Each row is a point. Any point is a mix of the corners, with weights that add up to 1. It lies inside the corners' shape when no weight is negative. Is each point inside? If not, which corners have a negative weight?
In the rows, 128 means zero.

Corners:
(1): [71 91]
(2): [136 154]
(3): [163 139]
Points:
[159 152] -> outside (1)
[164 166] -> outside (1)
[101 112] -> inside
[ 82 100] -> inside
[128 139] -> inside

Corners:
(1): [129 142 125  70]
(2): [171 115 157 124]
(3): [ 47  85 122 123]
(4): [131 148 176  61]
(5): [151 161 140 119]
Points:
[ 84 118 108 109] -> outside (2, 4)
[157 122 150 111] -> inside
[130 145 170  68] -> inside
[122 128 161  67] -> outside (5)
[ 83 120 111  98] -> outside (2, 4)
[ 91 133 115 102] -> outside (2, 4)
[100 109 137 115] -> inside
[168 167 151  92] -> outside (3)
[152 129 159 117] -> outside (1)

Corners:
(1): [161 157 129 223 141 163 186 116]
(2): [ 77 178  54  99 128  87 126 188]
(3): [130 159 150 175 172 160 123 124]
(4): [125 100  85  55 134 187 135 149]
(5): [144 139 110  93 123 102  84 199]
(6): [140 129 135  95 112 130 117 102]
(7): [126  95 155 201 160 136 209 106]
(8): [163 135  51  91 140 105  52 135]
(9): [ 92  96 156 182  98 152 149 106]
Points:
[128 139 117 161 137 117 132 135] -> outside (4)
[132 133 129 162 141 130 143 124] -> outside (4)
[134 138 109 122 133 142 117 142] -> outside (7)
[124 116 105  99 108 140 116 149] -> outside (3, 7)
[119 147 130 142 143 141 135 147] -> outside (8)
[131 136  98 145 142 124 131 141] -> outside (6)

Corners:
(1): [160 199 178 110 171 117 134 116  65 109  50]
(2): [ 92  34 185 135  83  84 165 156 117  96 207]
(3): [123 125  61 147  98 122  85  99 169 149 105]
(4): [ 57  93 146 118  67  75 182 177 105 107 140]
(5): [176 175 142 151 168 131 160 146  99 125 106]
(6): [ 97 110 118 166  85 130  76 125 173 201 163]
(7): [168 156 128 107 135 174 148 136  99 128  55]
(8): [103 127 127 119  82 139 109 120 199 138 186]
(9): [ 80 103 108 141 142 130  94 148 187 139 143]
(10): [128 143  94 103 139 122 113 117 127 180 127]
(11): [130 165 110 143 130 158 145 111  79 128 115]
(12): [145 180 119 159 182 149 172  85 120 143  72]
Points:
[ 91 117 138 126 101 103 151 152 118 123 128] -> inside
[136 150 141 130 130 123 145 127 105 132 107] -> outside (9)
[111 134 135 129 109 122 130 131 137 136 133] -> inside
[126 141 136 135 121 130 136 124 120 149 129] -> outside (3, 9)
[107 117  94 147 111 123 118 118 152 147 144] -> outside (1, 7)

Corners:
(1): [ 86  75 144 149  78 164 110 102 108 141 105 125 122 176]
(2): [151 176 127 166 102 176 107 159  91 157  73 142 171 161]
(3): [176 112 128  94  89 131 120 149 124 105 127 169 205 186]
(4): [ 94 133 169 109 157  81 176  80 167  88  90 125 109 154]
(5): [ 88  81  90 172 107  90 149 147 149  77 128 100 136 172]
(6): [106  82 118 164 120  93 187 180 101 116  99 117 203 142]
(7): [ 81 114 116 135 112  55 115  64 168  79 118 178  95  92]
(8): [115 154 154 110 141  94 109  95  70  97 110  87 134  98]
(9): [102 125  83  82 103 106 151 136 174 103 137  96 199 135]
(10): [141 140 187 180 167 102 183 187 105 146 145 109 158 115]
(11): [ 85 161 117 175 139 175 115 143  99 132 143 138 208 139]
(12): [134 113  60 174  95 152 150  97 113 110 147 163 153 197]
(13): [102 162 114 106 135 115 108 149 106 145 168 141 136 112]
(14): [ 87 125 198 133  73 121 165 104  94  72 167 149  91 101]
(15): [120 112  80 102 139 160 110  97 157  98 101 158 121 126]
Points:
[110 123 118 147 111 129 145 130 124 112 125 140 155 148] -> outside (8)
[116 140 130 135 118 123 136 131 113 112 128 135 149 133] -> outside (1)
[116 134 152 128 122 109 140 140 115 119 126 133 164 126] -> outside (5, 12, 15)
[105 103 121 149 118 101 159 145 116 110 111 129 169 136] -> inside
